Every row gives one point. The points of each table are mixes of a few directions, plus a little noise. How many directions does each table use, and how many do they share? Where both have some left over, give the other angles between the two spaces (their principal angles), to ten degrees, smallest first.
In the rows, zero is written as 128.

First (4 x 2):
[[174 140]
 [ 47 108]
 [137 131]
 [154 134]]
Second:
[[211 149]
 [139 131]
 [ 61 111]
 [113 124]
 [116 125]]
Directions: first 1, second 1, shared 1

First:
[[103 159 102 105]
 [ 69 105 170 120]
 [112  94 170 140]
 [201 171  59 130]
 [154 110 140 144]]
Second (8 x 4):
[[138  72 186 158]
 [ 52 124 155 106]
 [ 86 147 119 105]
 [ 68 131 142 108]
 [165 128 117 140]
 [209 154  76 141]
 [140 103 151 143]
 [165 166  76 121]]
Directions: first 2, second 2, shared 2

First (9 x 9):
[[104 118 126 131 104  63  53 160  70]
 [142 124 126 129 139 156 160 103 148]
 [ 86 149 138 124  98  52  43 209  78]
 [140  99 117 134 130 126 123  91 111]
 [113 132 131 127 116  98  94 155 107]
 [149 129 127 127 147 178 185  96 168]
 [169 115 121 130 159 209 219  55 186]
 [144 140 132 125 146 179 187 109 176]
 [105 145 135 125 114  93  89 175 108]]
Second:
[[119 146 134 125 126 125 126 152 135]
 [114 111 123 132 111  78  70 140  79]
 [158  38  96 146 127 105  94  25  61]
 [171  94 114 134 155 192 197  38 161]
 [141 146 134 124 144 176 184 119 176]
 [103 178 147 118 121 120 124 199 149]
 [ 88 171 145 120 106  79  76 220 112]
 [155  92 114 135 140 153 153  62 129]
 [118 171 143 119 132 149 156 171 168]
 [114 133 131 127 118 102 100 152 110]]
Directions: first 2, second 2, shared 2

First (8 x 14):
[[174 134 146 148 107  96 154 121 122 148 108  85 149 147]
 [ 84  55 135  98 100 124 132 185 124 140 121 135 153 110]
 [110 198 127 120 173 160 145  87 126 134 167 171 167 151]
 [135  88 139 166  88 136  98 164 135  97 167 144 100  65]
 [178 249  88 149 205  74 117  84 185 114  81 162  91 144]
 [ 90 137 120 133 148 175  98 124 136  98 183 187 108  99]
 [102  48 145 131 107 122 113 140 123 143 106 102 107 159]
 [151 113 123  77  98 137 169 121  74 151  91  36 150 149]]
Second:
[[161 124  52 129 162 177 168 157 194 185 131 138 130 166]
 [112 143 130 115 131 125 132 122 142 189 185 113 108 113]
 [106 185 164 114 132 165 153 126 160 181 212  96 109  93]
 [116 104  69 168 123  64  95 103  91 138 167 102 178 155]
 [108 115 201 148  77  83  88 115  60  13  63 129 146 127]
 [147 114  91 135 130 148 145 152 162 141 101 138 129 168]
 [140 135 170 124 120 159 137 141 126  59  68 145 126 122]
 [153  99  90 109 171 120 121 116 109 124 101 160 128 104]
 [123  94 117 103 123  92 113 128 127 184 122 147  85 132]
 [145 191 150 123 154 225 183 148 182 116 150 117 136 107]
 [ 97 103 174 139  86  51  75 101  56  77 107 123 132 120]]
Directions: first 6, second 5, shared 0; angles 30, 50, 70, 80, 90

First:
[[129 126 128 128 125 127 129 128 128 129 127 129 129 127 128 128 128 128
  127 127]
 [130 119 128 129 118 125 134 128 130 131 125 130 130 123 128 127 127 128
  126 125]
 [109 192 126 123 205 148  85 129 112 103 153 112 113 166 127 136 138 128
  142 147]
 [133 111 128 129 107 123 140 128 132 135 121 132 132 118 128 126 125 128
  124 123]
 [125 138 128 127 140 131 121 128 125 124 132 126 126 134 128 129 130 128
  130 131]
 [157  27 131 136   7  97 196 126 153 167  89 153 151  68 129 116 112 128
  106  98]
 [124 141 128 127 144 132 119 128 125 123 133 125 125 136 128 130 130 128
  131 132]
 [114 178 127 124 188 143  94 129 115 108 147 116 116 158 128 134 136 128
  139 143]
 [128 128 128 128 128 128 128 128 128 128 128 128 128 128 128 128 128 128
  128 128]
 [129 123 128 128 122 126 131 128 129 130 126 129 129 125 128 127 127 128
  127 126]
 [129 124 128 128 123 127 130 128 129 130 127 129 129 126 128 128 127 128
  127 127]]
Second (10 x 20):
[[149 126 125  80 152 134 141 111 122 142 155 143 109  96 150 126 136 121
  102 130]
 [146 149 103 121 120 119 141 155 148 116 129 130 136 135 105 127 108 124
  129 140]
 [135 132 123 118 131 128 133 130 130 128 133 131 126 124 127 127 126 126
  124 131]
 [102 108 154 154 126 135 110 108 111 135 117 120 127 133 143 130 145 135
  138 115]
 [151 144 106 104 131 123 143 143 141 124 139 136 127 122 118 126 115 122
  118 139]
 [163 141 107  72 148 129 151 129 135 135 157 146 113  99 135 125 123 118
  100 138]
 [ 80  99 167 188 114 135  96 107 106 130  99 109 136 151 139 132 148 141
  154 109]
 [123 144 114 163 104 117 125 160 147 108 106 117 149 159  94 130 108 131
  150 135]
 [131 142 114 143 114 120 130 151 142 115 118 123 141 145 105 128 113 128
  139 135]
 [101  95 166 137 141 142 109  86  98 147 128 125 115 116 164 129 159 134
  126 109]]
Directions: first 1, second 2, shared 0; angles 90

First, 11 rows:
[[129 104 101 159  90 119 140 147 160 189 116 126 128 118 141 120 103 108
  105 198 157 124 175 105 108 138  97  49 131 110 147 187]
 [141 125 117 143 125 133 138 135 143 131 130 119 138 143 111 129 118 140
  143 144 121 101 133 100 118 111  89  86 134 143 123 127]
 [158 110 102 174 122 136 152 148 182 169 125 119 150 159  96 129 100 148
  153 197 122  70 151  55 110  95  32   7 143 149 115 161]
 [119 130 141 117 139 124 118 121 120 130 124 141 121 118 142 129 138 120
  118 117 131 150 121 148 141 140 157 162 124 115 126 134]
 [120 121  81 139  48 123 148 148 115 125 135  86 121 113 133 113 102 110
  109 146 156 119 174 127  78 139 115  78 124 131 177 118]
 [151 123 113 153 129 138 144 138 156 134 132 116 145 155  98 130 113 150
  155 155 114  82 132  79 116  98  63  59 138 153 116 128]
 [111 142 146  98 137 125 113 114  94  96 132 134 115 112 144 129 147 120
  117  80 127 161 108 172 141 145 186 207 119 119 132 101]
 [119 141 142 105 140 129 118 117 102  95 134 129 122 123 132 130 143 129
  129  85 121 145 107 156 138 134 164 186 123 129 127  97]
 [128 137 179 108 206 130 104 105 130 125 121 172 129 134 132 142 159 139
  139  98 104 151  80 145 180 126 163 201 128 118  85 134]
 [126 133 139 119 142 129 122 122 121 118 129 134 126 128 129 130 137 130
  130 112 122 136 115 138 138 129 143 154 126 127 122 120]
 [105 142 146  93 130 123 111 113  86  94 132 133 111 105 151 127 149 114
  110  75 132 170 111 182 139 152 199 218 116 114 138 100]]
Second, 8 rows:
[[123 129 173 115 192 124 104 110 137 150 115 175 125 123 145 138 153 126
  123 121 119 161  97 147 176 137 166 186 127 104  94 160]
 [138 126  43 153   8 136 173 162 111  86 152  39 134 137  97 109  81 132
  137 141 145  66 185  92  37 110  57  20 130 172 191  67]
 [122 129 182 112 205 123  99 106 139 155 112 185 124 122 148 141 158 125
  122 120 117 168  91 151 186 139 173 198 127 100  87 167]
 [132 127  94 138  80 131 146 142 121 111 138  93 130 131 115 120 109 130
  132 133 135 103 151 114  92 121 100  85 129 146 153 104]
 [131 127 103 135  93 130 141 138 123 116 135 102 130 131 119 122 114 129
  131 132 133 110 145 118 102 123 107  97 129 141 146 110]
 [126 128 146 123 154 126 118 121 132 137 123 147 127 126 135 132 138 127
  126 125 124 141 116 136 147 132 143 151 128 119 114 141]
 [129 128 122 130 120 129 131 130 127 125 130 122 128 129 126 127 125 128
  129 129 129 124 132 125 122 127 123 121 128 131 132 124]
 [124 129 159 119 172 125 111 115 135 144 119 161 126 125 140 135 145 126
  125 123 122 151 107 141 161 135 154 168 127 112 105 150]]
Directions: first 3, second 1, shared 1

First (8 x 32):
[[ 80 131 126 124 114 108 114  89 136 121  75 180 143  92 128 130 146 140
  110 128 127 157 173 152 121 116 152 129  99 150 102 169]
 [132 137  94 105 148 151  96 134 130 109 131 113 147  76 122  99 121 134
   79 157 152 121  97 132 177 102 112 147 128 151 157 110]
 [ 81  84 162 159 104 106 144 123 103 133  87 203 152 108 157 146 145 167
  156 118 121 160 168 130  97  98 178 111  69 137  79 164]
 [112  96 163 165 130  89 157 128 144 124 122 156 121 166 126 138 154  93
  169 127  90 133 173 127  67 133 173 114 118 101 109 163]
 [196 156 113 140 120 127 166 138 124 131 168  82 138 190 111 167 132 119
  139 127 141  81 131 138 125 138 109 123 145 122 133  80]
 [127 130 117 103 143 159 107 134 115 154 141  81 135  95 110 129  93 136
   79 141 138 139  99 124 136 147 118 128 134 144 142  99]
 [163 162 148 128 112 117 152 126 148 137 156 106  59 225 137 132 126  96
  203  77 105 108 118 108 113 182  84 123 191  78 133 133]
 [133 129 102  99 153 166  87 151 124 116 144 103 130  73 133  83 106 138
   89 150 151 124  66 112 187 108  99 148 140 141 168 105]]
Second (9 x 32):
[[128 170  91  97 128  92  80 163 187  98  99 132 135 151 127 143 112 168
  116 103 132 170 127  88 113 115 155 136 120  75 116 134]
 [146  79 171 171 137 147 182  86  37 168 189 122 124 122 141 113 164  75
  141 151 127  74 109 180 147 146 101 112 134 212 137 113]
 [105  85 167 150 116 195 181  92  94 154 122 125 116  76 113 110 122  94
  143 162 118  92 155 161 141 138  93 128 139 153 146 133]
 [137 152 107 114 133  96  99 148 151 113 126 130 134 152 134 138 128 148
  120 111 133 149 118 108 120 122 146 130 122 109 119 127]
 [196 165  93 130 164   7  76 158  99 118 207 127 150 230 173 150 180 143
  111  81 148 144  51 115 120 125 172 111 111 166  99 102]
 [114  84 167 154 121 184 180  92  83 156 136 124 118  87 119 111 131  91
  142 159 120  89 144 165 142 140  96 124 138 165 144 129]
 [ 90 127 130 113 108 179 135 127 172 119  70 130 119  82 102 122  91 139
  132 143 119 139 171 117 125 123 116 141 134  82 139 145]
 [120 142 116 115 124 126 113 140 157 116 107 130 128 127 123 132 115 144
  125 122 128 144 136 112 122 123 135 133 126 101 126 133]
 [116 149 110 108 122 126 106 145 171 110  96 131 129 125 120 134 109 151
  123 120 127 152 141 105 120 120 138 136 126  88 126 136]]
Directions: first 6, second 2, shared 0; angles 60, 80

First (8 x 32):
[[120 108  99 144 140 143 129 118  63 171 153 173 145 103 124 119 161 142
  107 136 124 102 123 143 140 128 150 111  85 130 153 157]
 [127 149 139 126 113 131 105 121 170 102 105 107 130 134 131 134  87 101
  136 120 168 148 129 112 121 126 122 144 154 133 109 111]
 [123 115 124 130 136 126 141 132  99 145 138 142 127 122 127 121 154 147
  123 128 100 116 126 143 135 128 130 117 114 123 143 143]
 [ 60 130 196 133 122 113 139 147 100 122  84 116  98 130 152  81 154 168
  142  66  48 131 111 200 139 104  84 109 166  95 164 173]
 [175 108  88 118 146 123 156 133 123 144 173 139 134 132 111 153 154 136
  119 172 119 113 139 101 127 146 150 126  92 139 121 110]
 [ 73 157 166 145 103 142  80 112 136 110  73 120 132 117 148 102  84 104
  135  79 169 147 114 153 129 108 110 135 166 122 132 148]
 [185 147 149  86 121  93 155 155 249  59 123  50  96 179 120 166  91 112
  161 152 120 164 147  76 105 143 102 155 179 132  76  56]
 [160 111  62 141 141 152 119 104  86 170 174 177 163 104 112 147 139 114
   99 171 178 102 133  98 131 143 174 127  68 150 128 128]]
Second, 11 rows:
[[242 117 108 124 130  91 144 139 179 121 129  45 105 134 139 194  91 119
  155 193 134 127 148  87  94 150 128 154 125 134  76  81]
 [ 65 124 138 131 134 144 131 127  80 144 135 180 137 122 122  88 168 148
  111  94 100 120 116 162 150 116 128 106 120 120 167 164]
 [157 122 154 129 125  98 142 144 143 121 104  72  98 132 148 140 119 144
  152 131  89 129 130 144 115 127 104 132 148 113 117 126]
 [ 15 156 181 131 111 152  99 122 117 107  89 165 134 130 133  65 129 127
  121  48 127 148 108 174 150  99 105 116 170 115 164 165]
 [ 97 101  75 130 155 161 147 117  44 180 196 232 163 111  97 105 204 150
   83 138 116  94 124 132 157 134 170  97  60 139 172 158]
 [150 138 113 125 123 134 114 119 159 116 130 120 137 131 123 146 100 102
  128 144 173 137 134  97 120 135 138 142 129 141 106 104]
 [188 137 120 125 120 114 120 127 183 107 118  75 121 136 133 168  80 101
  146 160 166 140 140  90 105 140 128 153 141 138  86  89]
 [ 85 149 139 128 117 147 102 117 142 110 113 147 141 131 124 109 109 107
  122 101 164 144 122 126 134 119 127 132 147 133 131 129]
 [230  93  94 127 147  93 169 144 122 154 158  83 108 125 132 180 144 151
  140 196  89 103 144 109 108 151 138 132  92 128 105 107]
 [ 87 118 158 132 132 121 144 141  88 140 117 138 113 125 138  97 164 163
  129  96  65 120 117 177 141 115 109 108 134 108 160 164]
 [ 91 153 128 127 115 153  96 111 152 108 119 151 149 132 119 115 100  95
  119 108 186 146 124 111 133 123 135 136 143 140 124 120]]
Directions: first 3, second 3, shared 2; angles 40

First:
[[ 89 103 127 156 138 145  84 104 160 130 127 143 185 145  95 106 120 165
  121 125 165 112  75 148  97 105 125 166 125  56 111 125]
 [105  49  71 151 116 105 207 113 143 104  85 175 155 114 168  89 115 137
  128 103 155 157 150 151 115 166 143  91 107  91 114 144]
 [166 185 142 113  94 112  97 133 114 157 145  79  99 115 129 160 109 127
  135 141  95 126 107  84 154 140  87 126 103 221 169 109]
 [139 177 122 130 118 125 108 115 102 135 111 101 135 134 112 133  81 108
  101 107 116 198  94  81 132 101 132 135 147  94  81 107]
 [104 148 162 100 131 151 112 113  58 142 107 107 168 153 119 139  85 122
  101  95 159 184 145 139 115  80 156 154 180  33  73 133]
 [134  89 157  95 118 123 157 144  97 133 132 133 116 120 167 146 162 137
  150 135 133  83 207 176 133 161 123 116 123 189 172 165]
 [122 167 109 118 137 136 180 145 131 132 141 117  93 124 136 130 102 105
  137 132 132 143 125 106 155 112 144  93 124 107 152  90]
 [165 106 133 162 173 125  79 157 219  92 174 168  73 120  97 121 249 122
  151 186  70  21 122 140 124 157 113 144 114 233 152 151]]
Second (9 x 32):
[[137 120  91 140 141 114 158 136 157 110 123 138 108 125 130 123 148 112
  134 140 117 121 127 116 139 149 132 106 123 143 130 115]
 [105  77 145 155 118 140 124 115 148 120 128 177 156 113 139  90 121 161
  129 111 144 128 120 161  93 117 132 137 104  96 124 161]
 [122  93  90 167 148 122 142 120 168  91 108 175 136 125 119  89 143 116
  113 118 120 154 110 125 109 129 152 123 135  81  74 137]
 [126 231 214  40  45 145 118 130   9 229 158  16 128 121 164 199   8 160
  146 113 160 148 140 109 169  94  80 124  97 180 237  96]
 [139 241 175  62 100 141 102 128  29 185 135  29 124 147 121 191  51 110
  116 116 135 178 128  84 164  83 118 138 160 122 141  86]
 [148  68  94 157 118  93 113 108 148 103  91 151 154 125 130 114 163 134
  116 122 112 131 132 133 109 179 114 138 125 165  87 160]
 [122 107 103 156 156 131 138 129 164  97 122 164 126 130 114 101 151 114
  121 129 121 134 116 129 116 124 151 126 139  90  91 131]
 [129 112  96 139 161 127 173 156 188 106 152 153  83 122 131 118 181 117
  155 164 120  65 139 138 145 152 135  97 111 159 172 114]
 [127 102 146 138 160 138  84 129 143 107 131 150 139 144 102 124 185 129
  122 140 121  93 139 158 106 122 138 163 156 119  95 156]]
Directions: first 6, second 5, shared 4; angles 40

First:
[[107 133 164 118 113 117 143 131 112 116 118 123 145 127 123 153 141 129
  126 143 104 122 122 118 129 153 109 157 161  88 139 107]
 [239 116 111 174 186 184 119 110 148 164 157 131 134 127  88  98  87  94
  115 105 145 109 103 178 110 147 196  98 122 223 123 223]
 [210 123 136 163 167 169 128 116 132 150 147 126 145 128  88 117 100 100
  116 117 126 107 101 163 112 160 173 122 146 185 129 195]
 [ 57 128  89 100  98  95 113 137 135 113 116 135  94 128 174 120 147 158
  142 127 151 153 164  99 146  70  94 109  82 102 116  73]
 [ 83 131 135 109 107 105 132 136 120 114 115 129 126 128 145 139 146 141
  135 137 123 135 139 108 137 121 101 142 129  89 131  91]
 [ 58 137 161  99  91  92 142 139 107 102 108 125 137 128 146 158 159 146
  134 150 103 134 136  93 137 136  80 164 152  53 139  67]
 [192 131 179 152 151 157 147 120 115 136 137 121 168 126  82 144 114  98
  113 134  98 101  92 153 112 192 153 156 185 138 142 174]
 [ 17 141 174  80  65  70 146 149  99  88  97 122 140 128 159 173 175 156
  136 161  92 139 146  78 145 135  52 181 160  10 145  30]
 [222 117 108 168 177 177 120 113 146 159 152 131 128 128  93 100  93 102
  118 107 147 114 109 169 111 138 185  99 117 214 121 207]
 [ 65 134 144 101  97  96 135 139 117 107 113 126 129 127 149 148 153 144
  134 144 114 136 141 100 138 123  91 149 136  70 134  75]
 [160 108   9 142 160 150  80 118 175 157 150 143  62 131 159  61  96 141
  138  84 208 153 159 148 135  33 172  34  17 237  92 167]]
Second, 11 rows:
[[157 137 115 130 126 160 127 107 121 163  66 119 175 143 208 155  63 102
  170  76 141  77 202 145 113 157  93  75 103  82 144 249]
 [136 116 117 130 155 149 110 109 131 119  92 141 158 123 173 138 150 108
  132 112 134 117 162 150 118 164  97 112 125  90 168 155]
 [140 141 121 132 126 137 140 125 115 155 107 113 137 136 149 135  85 115
  151 104 134 104 151 132 136 122 128 100 108 131 118 195]
 [223 138 137 164 111 142 110 119 205 145 176 143 170 146 103 104  30 148
   78 140 140 132 120 149  28 145 209 122 153 147  86 143]
 [113 105  91 116 136 141  95 113 135 123  86 142 136 128 199 137 150 124
  150 100 149 123 186 135 128 135  79  95  94  85 161 141]
 [ 65 114  43 117 138  94  82 126 174  90 134 161  82 118 180  76 172 169
  105 136 181 188 162 118 130  46 125  89  56 134 115  39]
 [ 88 143 182 122 134 105 184 152  60 116 144 102 101 112  48 143 180 113
  131 160  82 126  52 110 196 129 128 183 173 156 126  96]
 [133 102 170 112  73 128 131 152 124 141 162 118 109 139  80 160 132 142
  145 143 105 123  99 103 122 148 119 172 167 129 132  84]
 [ 54 186 170 128 132  55 159 125 136  58 124 135 174 111 130 112 147 155
   56 193  98 166 106 110 111 119 142 176 169  49 103  33]
 [169  94 152 132 150 174 137 129  87 151 127 115 118 123  87 157 163  87
  163 108 109  97  99 144 165 176 110 145 151 168 169 178]
 [128 119 110 132 125 119 138 153 120 142 190 117  54 124  50  95 136 141
  129 140 138 153  68 114 163  69 175 136 112 234  89  95]]
Directions: first 2, second 6, shared 2

First (8 x 32):
[[ 61 249  92 133 101 131  94  67 137 101  66 146 136 102 115 104 135 179
  165 209  95 139  90 100 119 122 147 132 112 169 168 170]
 [184  61 136 175 144 119 145 127 117 150 149  96  97 107 121 114 102  97
  142  87 184  96 128 138 128 156 113 129 102 134 125  85]
 [172  60 138 141 132 106 145 126 111 130 155 105  89 135 110 109 121  83
  132  82 175 142 144 149 142 133  99 127 108 127 124  71]
 [132 202 172  57  92 129 137 149 143 125  74 118  29 141  93 145 101 173
  151 112 168 118 118 142 138  94  97  81 122 150 145 161]
 [162  87 134 150 138 118 143 138 126 140 142 111 115 126 129 122 115 106
  126 100 154 124 135 139 128 137 115 133 120 121 121 101]
 [ 68 125 100 140 140 164  77  59  90 110 164 176 203 109 122 127 185 140
  144 176  75 119 115  82 137 157 170 130 140 150 140 145]
 [141 126 167  88 138 166 142 200 147 161 131 136 134 143 155 186 110 162
   99 105 116  74 130 126 118 122 147 104 171  96  98 184]
 [102 115  88 139 134  92 142 157 155 109 139 136 220 161 175 117 159  85
   69 155  56 216 159 145 112 105 134 188 152  75 105 102]]
Second, 8 rows:
[[118 138 112  97 109  79 139 201  59  42  42 149 103  77  81 175 125 236
   39  83 198  21 102 119 192 150 187  39 194 143 122 114]
 [139 137 120 137 143 123 120 133 156 144 148  99 141 119 152 101 121  84
  162 135 121 156 131 156  88 131 136 157 110 107 161  99]
 [143 140 117 137 146 118 118 140 157 140 148  94 143 113 152  98 120  83
  165 132 125 155 129 163  85 134 144 158 110 103 167  90]
 [116 112 147 129 116 158 136  87 121 146 139 158 120 164 117 145 140 138
  121 140 105 138 137  94 152 114  88 128 125 150  86 175]
 [136 143 110 122 135  93 123 174 118  97 102 108 128  88 128 125 119 139
  117 109 161  99 116 155 121 144 171 111 146 113 160  87]
 [122 109 149 142 125 173 130  64 152 178 171 144 133 178 139 123 138  92
  159 156  81 179 146 103 122 107  71 163  97 141  96 171]
 [107  98 159 128 102 178 142  58 113 155 141 185 113 190 106 161 146 154
  111 148  91 140 143  65 176 102  60 122 125 169  52 212]
 [144 147 111 133 147 101 117 162 147 122 131  87 140  95 148  99 117  96
  151 122 143 136 122 172  89 141 163 144 123  99 179  76]]
Directions: first 5, second 2, shared 0; angles 50, 70
